Rows are points. The ring and each string are closed loops that go straight from each point to the next, and from the last back to the first. Before rounding, they use only three directions, however many columns there are. Count how often each string passes through the ring. Passing back the other way cancels.
In the rows, 128 means zero.

Ring (6 x 4):
[[142 152 188 115]
 [152 127 128 116]
 [144  98  57 123]
 [130  97  61 128]
 [132 106 100 128]
 [138 138 178 121]]
String (32 x 4):
[[135 129 179 125]
 [143 117 165 126]
 [144 115 150 125]
 [145 115 143 124]
 [142 120 130 122]
 [133 130 137 121]
 [130 146 184 121]
 [137 155 224 119]
 [146 146 205 118]
 [148 137 177 118]
 [147 133 160 118]
 [141 134 145 118]
 [137 142 145 117]
 [147 147 155 113]
 [161 132 139 113]
 [159 117 119 117]
 [150 116 115 120]
 [143 122 110 119]
 [142 125 103 118]
 [158 115  93 116]
 [166 111 103 116]
 [165 115 119 116]
 [151 119 126 119]
 [142 131 133 118]
 [141 139 148 117]
 [136 153 169 115]
 [138 170 215 112]
 [140 166 226 114]
 [145 139 184 119]
 [145 125 148 121]
 [134 132 143 121]
 [129 139 171 122]]
Times through: 5
String (27 x 4):
[[137 123 127 122]
 [132 130 143 122]
 [132 142 185 121]
 [142 144 207 120]
 [146 132 170 120]
 [142 131 150 120]
 [137 144 165 118]
 [138 166 206 113]
 [146 169 215 110]
 [155 138 170 115]
 [144 127 132 119]
 [142 135 133 117]
 [155 129 122 114]
 [149 122 102 117]
 [139 122 107 120]
 [148 109  95 121]
 [152  97  70 123]
 [141 110  89 122]
 [133 113  78 123]
 [125  92  17 128]
 [129  78   7 131]
 [143  97  81 126]
 [138 111 101 124]
 [128 115  96 125]
 [122 100  81 131]
 [135  99 108 130]
 [140 108 129 127]]
Times through: 4
